Each wall is flat, endless, passes through zero and stands at right angles to its row. A trip goes straight from one point to another. Which walls does it cross, in order?
In the rows, zero is written as 128.

Walls:
(1): [134  40]
(2): [104 132]
(3): [134 101]
(4): [114 174]
Trips:
[ 99 141] to [150 162] -> 2
[185 103] to [152 125] -> none
[159 180] to [105 138] -> 2
[114 107] to [147 124] -> 2
[ 89 121] to [107 113] -> 3, 4
[115 129] to [144 143] -> 2

Walls:
(1): [144 112 141 116]
(2): [156 127 128 103]
(3): [171 162  66 125]
(4): [129 149 146 163]
(5): [170 149  81 182]
Trips:
[169 182 110 161] to [134 164 177 157] -> 2, 3
[114 127 133 129] to [153 140 120 112] -> 4, 2, 3, 1, 5

Walls:
(1): [164 147 141 126  90 124  80 150]
(2): [110 133 136 148 125 110 172 141]
(3): [ 73 156 135 123 148 144  61 133]
(4): [142 113 105  99  64 164  91 111]
(5): [117  83 151 110 185  94 158 134]
(6): [154 146 166 172 106 100 149 156]
(7): [183 153 106 129 178 109 145 113]
(8): [135 154 167 168 169 124 139 113]
Trips:
[138 119 101 166  78 141 152 135] to [187 126 120 141 162 152 164 156] -> 7, 8, 4, 1, 5
[113  75 102 150 142 135 152 159] to [132 141 116 106 148  88 137 106] -> 7, 8
[106 142 106 150 114 121 128 171] to [112 116 158 150 103 122 162 148] -> 3, 1, 8, 5
[155 163  89 101 152  90 149 146] to [181 108 138 128 142 122 108 139] -> 1, 2, 8, 4
[146 105 157 150 134  86 123 111] to [138 108 151 103 153 100 179 125] -> 1

Walls:
(1): [142  73 115 116  96 145 135  97 125 179 134]
(2): [133 122 107 138 144 168 101 173 128 116 137]
(3): [ 94 152 109 185 129 178 120 143 119 142 120]
(4): [ 60 150 173  81 183 142 116  90  97 103 165]
(5): [110 100 171 166  80 109 117 150 120 110 118]
(6): [118 140 138  98 148 134 125 145 115 142 144]
(7): [210 106 119 128 101 124  86 139 135 136 162]
(8): [161 102 124 115  69 119 122 179 143 127 146]
Trips:
[ 75 132  63 213 124 113 132 123 130 137 113] to [131 164 162 164 101 130 111  84 125 125 176] -> 2, 4, 7
[124 115 159 104 109 138 168  93  75 154 103] to [146 131 145 157 133 164  80 109 118 127 121] -> 3, 6, 7, 2
[122 131  88 183 114 123 124 164 113 122 151] to [126 104  89 104 144  85 144 120 118 117 152] -> 5, 3, 1, 2, 6, 4
[131  76 107 179 119 153 102 100 113 172 129] to [142 103 117  97 136 132 134 101 161 147 113] -> 5, 2, 3

Walls:
(1): [128 159 114 137  85  95 114 151 121 130 119 109 169 144]
(2): [ 80 100 135 136  99 135 113  94 128 151 146  98 110 150]
(3): [171 125 123 128 165 133 140 104 159 138 195 111 164 117]
(4): [116 133 104  98 130 109 104 128 142 127 130 146 161 115]
(5): [109 148 158 133 136 104 156 109 141  92 108  88 171 146]
(6): [206 167 151  69 204 100 154 125 166  87 173 187 119  81]
(7): [111 163 126 131 113 149 114 160  93 168 155 147 125 132]
Trips:
[132 136 132 139 117 147 153 143 158  78 148 151 129 149] to [158 138 135 104 113  62 142 126  89 106 143 168 135  90] -> 1, 4, 5
[138 135 119 188 151 120 117 137 121 148  90 165 102  83] to [159 153 133  90 120 127  75 160  94  92 105 105 144 166] -> 1, 4, 6, 5
[158 121 124 100 144 144 133  98 203  92 187  97 135 104] to [101 149 145 159 105 123 100 118 128 113 129 104 141 173] -> 2, 1, 6, 4, 3, 7
[ 77 123 126 167 162 123 142 113 112 115 152 117 170  78] to [121 161 103 131 106  90 147  78 106 139 120 112 155  86] -> 1
[128  99 105  93 160 123 128  72  93 102 120 120 137 195] to [143 133 134 111 123 153 182 129  89 107 160 149  81 144] -> 4, 6, 5, 3, 7, 2
